Each row of a before or after table is a point. One or more steps were done to the points. Then noise was added and the rows were shuffled. The steps act on how far a point lies along the listed directions, d1 being the first. Write out the steps. A step turns or swaps two directions, mirrors them in a line or flattens them onto one, adds a multiple of one to another, or multiplies one. Angles are multiples of 10 degrees, from the lower direction toward the higher: turns from -170 to 170, lines from 10 to 170 but not 90. Use the fewest steps. Two steps may share a direction if one is a turn and the other turns, adds or multiplies; they go together, in the order done. Otherwise the lowest direction goes first.
In the rows, zero is written as 128.

Directions:
(1): [148  71]
(2): [ 71 108]
Before (9 x 2):
[[209 121]
 [108 149]
 [110 210]
 [196 178]
 [120 123]
 [150 160]
 [ 97 110]
 [ 89  93]
 [195 122]]
After (9 x 2):
[[ 42 144]
 [ 95 184]
 [ 87 122]
 [160 111]
 [ 83 197]
 [127  97]
 [137 134]
 [184 122]
 [ 80  67]]
Steps: turn d1 and d2 by -130 degrees

Directions:
(1): [127 105  45 155  77  90 115  81]
(2): [161 134  49 117 198 139 156 164]
(3): [173 101 127  55 138 164  78  76]
Before (8 x 8):
[[139 185 178 105 195 171 113 186]
 [119 183 127 160 126  95 173 178]
 [166  84 123  63  98 142  42  17]
 [116 113 129  85  94 102 118  64]
 [116 122 204  75  90 143  63  81]
 [ 67 152 171 187 111 113 170 146]
 [156 126 134  67 187 186 111 149]
 [160 139 222  48 193 176 164 183]]
After, 8 rows:
[[ 80 158 166 155 146 134 161 192]
 [125 142 105 105 170 134 135 154]
 [113 147  61 185 145  82 161 145]
 [122 126  79 107 133  94 156 106]
 [134 151 239  95 182 150 192 210]
 [138 118 146  67 147 173 103  71]
 [117 199 200 122 168 155 117 188]
 [163 147 155  84 112 130 107 104]]
Steps: turn d2 and d3 by -140 degrees; multiply d2 by 0.4

Directions:
(1): [ 92 113 137 180 208 122  55 119  72 122 107  82]
(2): [ 65  76 126  72 113 114  99 152 102 196  88 187]
Before (10 x 12):
[[129 108 126  95 115 128 127 147 115 152 142 130]
 [ 91  72 116  93  86 102 139 166 129 172  92 170]
 [ 98 118 141 159 150 107  70 129  79 118 106 110]
 [154 124 115  95  90 133 166 113 134 119 144 137]
 [158 183 152 159 128 156 133 124 137  77 165  59]
 [ 92 115 130 109 145 103  76 162  88 154 126 165]
 [118  75 112  63  85 143 156 151 150 161 111 208]
 [129 138 134 249 242 160  45 109  61  94 123  37]
 [124 131 134 132  99 144 143 159  89 132 128 141]
 [107  82 119  70  83 118 143 129 148 183 115 179]]
After (10 x 12):
[[139 163 127 169 166 116  85 144 102  96 164 112]
 [139 156 141  68  50 148 172 154 163 137 149 144]
 [ 83  87 130 149 174 118  66 109  85 156  99 107]
 [123 109 132 125 143 133 111 140 103 147 141 105]
 [ 78  63 120 149 197 141  65 140  80 134  88 134]
 [245 199 116 165  76 179 221 107 200  58 194 105]
 [168 167 140 166 118 119 134 117 123  68 149  93]
 [104  93 119  88 122 120 114 121 102 152 117 146]
 [ 85  79 129 179 172 102  81 147  81 130 101  90]
 [120 129 133 144 119 142 133 159  79 124 125 129]]
Steps: turn d1 and d2 by -100 degrees

Directions:
(1): [180 153  74 134 180 124 134 149 130 126  32 171  32 138 126  92 138 126
  74  85  48 155 150 133]
(2): [144  93 115  73 147 132 203 127  85 131  98  86 140 225  82  73 159 119
 105 165 178 113  94 213]
(3): [161 113 168 171 101 202 163 121 168 121 136 207 135 126 158 149 115 196
  25 128 159  61 117 166]
Before, 9 rows:
[[149 122 126 123 140 131 150 133 118 127 133 131 138 136 115 116 125 118
  125 138 135 136 135 150]
 [ 87 127 137 108 107  85  84 119 125 138 188  67 180 115 122 137 123 109
  197 145 164 141 127 121]
 [103 135 122 121 137  95 118 135 119 131 146  70 134 120 119 118 139  94
  159 136 131 145 125 120]
 [131 129 124 117 120 121 114 125 130 134 150 150 140 122 135 143 125 127
  141 123 124 131 131 108]
 [103  92 135  70 108 121 152 122  85 128 147  52 182 185  83 109 138  92
  173 170 199 130  96 173]
 [115 127 131  97 124 112 110 132 115 125 164 101 156 123 121 148 137 124
  178 124 144 128 123 112]
 [159 153  83 128 187 100 103 150 134 131  46 145  49 119 129  99 130 118
  111  89  51 165 161 118]
 [106 100 150 115  92 124 147 108 108 133 156  89 189 147 118 133 123 131
  145 163 184 117 106 153]
 [103 140 136 111 135 113 124 137 114 132 135 115 148 115 129 131 128 109
  167 134 145 137 125 103]]
After (9 x 24):
[[107 141 123 137 140 109 113 137 134 131 146  92 128 103 134 128 136 110
  142 128 123 141 128 117]
 [118 127  50  31 211  24 129 147  55 146  48  11  87 195  57  42 164  36
  223 137  90 213 134 150]
 [148 128 121 125 128 133 122 128 136 135 135 171 127 124 138 142 126 143
  111 113 114 124 133 119]
 [138 123 130 120 135 121 138 127 113 128 150 122 154 126 118 124 119 113
  146 140 137 138 133 137]
 [139 138 139 134 121 144 110 141 142 120 150 158 130  96 146 165 130 153
  122 108 125 110 132 105]
 [129 141 153 172  99 149  78 124 183 129 163 171 140  69 170 167  97 173
   95 110 130 105 146 113]
 [121 113 179 174  70 167 117 107 164 131 174 168 179  77 162 181  95 180
   92 132 161  91 124 113]
 [ 87 110 177 142  67 146  91 116 139 122 203 111 202  92 144 175 101 132
  167 147 191 110 119 115]
 [119 144 138 131 136 128 128 136 129 131 123 150 128 103 146 136 124 127
  125 121 134 130 134 104]]
Steps: turn d1 and d2 by 70 degrees; add -1.5 times d2 to d3
